Rows are points. Each copy is the shape, with its points in the same order, stretched, turned, moved and blurred by noise. Some copies are also mirrored. Which?

Shape (8 x 3):
-3; -17; 14
4; 23; -26
-23; -24; -12
12; 41; -47
17; 12; 11
-10; -13; 8
31; 37; 10
-31; 5; 9
Copy 1 (8 x 3):
14; 24; -15
3; -36; 16
37; -4; -37
-2; -60; 31
-14; 9; 22
12; 15; -20
-34; 0; 49
-3; 6; -29
Copy 1 is: mirrored
Copy 2 (8 x 3):
-24; 16; 18
15; -21; -10
-17; -16; 46
36; -38; -30
-1; 21; -22
-14; 12; 15
11; 24; -55
15; 4; 19
Copy 2 is: mirrored

Shape (10 x 4):
7; -14; 1; -21
4; -9; 6; 12
-9; 34; -4; -4
10; -11; 13; 3
-7; -6; -6; -4
4; -2; -7; 14
6; 3; 32; 2
21; -20; -2; 15
31; 42; -2; -16
12; -4; -4; 6
Copy 1 (10 x 4):
-3; 1; -37; -14
-5; -11; -10; 20
4; 23; 20; 2
-6; -3; -28; 17
1; -8; -5; -3
10; -12; -3; 18
-22; 16; -23; 26
11; -18; -27; 24
31; 52; -17; 5
13; -7; -13; 10
Copy 1 is: mirrored
Copy 2 (10 x 4):
-6; -15; -12; -11
6; -5; 16; 10
-1; 36; 8; -21
10; -6; 2; 13
-8; -8; 12; -11
-9; 2; 22; 7
32; 5; -5; 12
-7; -9; 12; 27
-8; 56; -17; -5
-7; 6; 9; 11
Copy 2 is: only turned
Copy 3 (10 x 4):
14; 1; 15; 24
-19; 6; 5; 2
16; -22; -31; -9
-12; 10; 18; 2
-2; 3; -4; 17
-24; -7; -2; 4
5; 10; 16; -23
-34; 1; 25; 10
37; -60; 12; -21
-14; -9; 11; 7
Copy 3 is: mirrored
